Each row is a point. Each copy is the shape, with its points in the same order, stretched, turned, moved and blurred by noise. Is it also mirrored, or only turned?
In the rows, 128 means zero.

Shape (6 x 3)
[[162 135 101]
 [ 89 138  92]
 [170 150 224]
 [115  96 168]
 [145 125 154]
 [ 62  93 109]]
Copy 1 (6 x 3)
[[178 114  76]
 [ 92 123  85]
 [195 147 193]
 [121  95 155]
 [162 107 121]
 [ 65  84  93]]
Copy 1 is: only turned
Copy 2 (6 x 3)
[[161 113 101]
 [ 83 116 115]
 [198 146 226]
 [128  81 189]
 [153 111 163]
 [ 63  65 140]]
Copy 2 is: only turned
Copy 3 (6 x 3)
[[169 127 119]
 [104 124 105]
 [160 174 231]
 [111 109 182]
 [137 131 168]
 [ 78  89 120]]
Copy 3 is: only turned
Copy 4 (6 x 3)
[[168 136 107]
 [125  75  90]
 [168 119 231]
 [101 112 166]
 [143 122 157]
 [ 74  78  99]]
Copy 4 is: mirrored

Shape (10 x 4)
[[143 157 164 121]
 [108 109 126 131]
 [ 81  28 139  42]
 [175  89 163 154]
 [141 153 106  96]
 [ 89 122 107  60]
 [113 141 128 114]
 [175 104 109 149]
 [162 100 117 127]
 [172 128 153 176]]
Copy 1 (10 x 4)
[[134 172 140 142]
 [ 99 125 144 116]
 [ 96 115 197   9]
 [168 103 146 135]
 [113 171  91 105]
 [ 76 169 132  60]
 [100 156 130 122]
 [150 110  95 122]
 [143 118 110 107]
 [156 116 126 168]]
Copy 1 is: only turned
Copy 2 (10 x 4)
[[143 145 151 129]
 [ 99 106 116 129]
 [ 78   7 123  40]
 [133  83 166 178]
 [155 128 101 113]
 [115  96  90  60]
 [119 130 117 114]
 [147  87 114 180]
 [141  81 118 154]
 [137 125 154 194]]
Copy 2 is: only turned

Shape (12 x 6)
[[149 151 114 110 115 133]
 [131  98 138 108 127 191]
 [159 144 121 145  95 114]
 [146 116 118 135 135 142]
 [165  99 111 123 143 142]
 [ 34 137 115  71  81 186]
 [141 115 126 141 125 107]
 [124 129 124 129 142 150]
 [166 131 130 116 140 106]
 [108 172 113 143 119 125]
 [112 125 167 113 135 153]
 [107 148 123 134 124 112]]
Copy 1 (12 x 6)
[[154 146  98 119 119 133]
 [156  71 104 154 109 162]
 [139 161 136 127  98 128]
 [129 113 128 133 128 139]
 [134 101 134 105 127 140]
 [133 105   7 189  67 128]
 [115 131 132 130 121 114]
 [124 113  99 145 131 145]
 [150 141 125 110 139 104]
 [119 172  93 157 131 135]
 [158 111 103 183 130 127]
 [114 153  98 155 127 116]]
Copy 1 is: mirrored
Copy 2 (12 x 6)
[[172 150 111 111 102 131]
 [146  90 147 109 101 174]
 [169 147 112 140  78 110]
 [164 115 114 145 116 132]
 [175  94 109 130 114 138]
 [ 54 158 116  82  93 188]
 [156 119 114 139 107 109]
 [143 125 120 145 128 149]
 [177 132 123 127 123 102]
 [131 172 108 158 110 131]
 [128 115 168 125 122 143]
 [123 156 113 145 120 122]]
Copy 2 is: only turned
Copy 3 (12 x 6)
[[143 118 173 119 119 122]
 [158 137 136 112 122 186]
 [157 118 171 163 109 103]
 [146 112 143 141 138 151]
 [174 101 140 122 148 159]
 [ 58 155 115  90  54 161]
 [156 120 136 150 144 116]
 [129 129 149 127 139 152]
 [164 120 153 125 157 104]
 [ 96 118 165 154 120 115]
 [133 168 137 120 134 154]
 [110 126 148 148 125 108]]
Copy 3 is: mirrored
